Each row of a before or after table is a point. One or more steps were done to the points. Then noise was added and the rows were shuffled. The steps act on columns, c1 being the first. Write out the steps. A step turns or swaps two columns, mirrors them in a line or flattens them onto one, adds a multiple of one to another, or multiplies or shifts one. Angles are multiples of 10 degrees, from the lower column toward the higher: turns from -170 to 170, lines from 10 to 170 but not 90. Use the fewest steps. Two steps may share a column if one is a turn and the other turns, adds or multiplies; they go together, in the order done. Otherwise the lowest column goes first.

Before (12 x 2):
[[  9  45]
 [-46   7]
 [  2  17]
 [ 25 -10]
 [ -8 -18]
 [  1   7]
 [ 22   3]
 [ -8   2]
 [ 10 -42]
 [ 32  21]
 [ 13  -6]
 [ 33 -23]]
After:
[[  4  11]
 [  6  25]
 [-15   5]
 [ 40  28]
 [-61  10]
 [ -8 -24]
 [ 17  -5]
 [  9 -53]
 [ 41 -30]
 [ 32   1]
 [ 14  57]
 [ 34 -17]]
Steps: multiply c1 by 1.3; multiply c2 by 1.3

Before, 10 rows:
[[  5 -21   7  14 -16  30]
 [-40   5  23   8   6   9]
 [-32  -8  23   7 -23  -6]
 [ 25   1   8   7  31  -3]
 [-25   1   5  -1 -59 -16]
 [-25   5   7   6  -4   4]
 [-24  -5 -19   1  -2 -39]
 [-46  -9  26 -31  11  21]
 [ 21 -14   3  27  11  19]
 [ -1   8 -16 -23   7  22]]
After, 10 rows:
[[-10   6  -6   2  -9 -24]
 [-15 -14  -5  11  25  24]
 [-28  -8 -26 -12  21 -41]
 [ 35  -4  18   0   2 -30]
 [-15   5 -24   3   1 -38]
 [-22   8  16  -9  -1   3]
 [ 12   1  -6   0 -60 -28]
 [  1  -9 -22   3 -14 -31]
 [-30 -21  -6   4   5  10]
 [  8   2  -8   2  30  25]]
Steps: turn c1 and c6 by 80 degrees; add -1 times c2 to c5; multiply c3 by -1; multiply c4 by 0.4

Before, 8 rows:
[[-16  25  14  11  12   3  10  14  16]
 [ 14 -16 -27 -14  -6  34  -4  10  -8]
 [  4  -4 -15  -6  -2  38 -15 -11 -22]
 [ 16   2   5   0   4   7  -9 -13  -1]
 [-13  25   6  -3  -9 -18   0  -8   5]
 [ 13   3  -3   0 -20  32  -2  12 -10]
 [ -2  40   2  15  11  -6 -14  10  15]
 [-24   0  12   5 -20  20  -9  30  32]]
After:
[[ 16   5 -27  13  -6  43 -10 -18 -11]
 [-25 -21  12  12 -21 -10  10 -23  32]
 [ 17   5   4  15   3   7   6   9   0]
 [ 12 -10  -3   0 -19  40  -1  -9 -11]
 [ -4 -38   2  11  12 -22  23  17  16]
 [  4  14 -17  23  -1  61   9   5 -21]
 [-12 -15   7   2  -8 -24  -2  22   6]
 [-18 -28  15 -21  10 -12   5   5  18]]
Steps: turn c2 and c8 by 140 degrees; multiply c7 by 1.6; turn c4 and c7 by 120 degrees; add -1 times c9 to c6
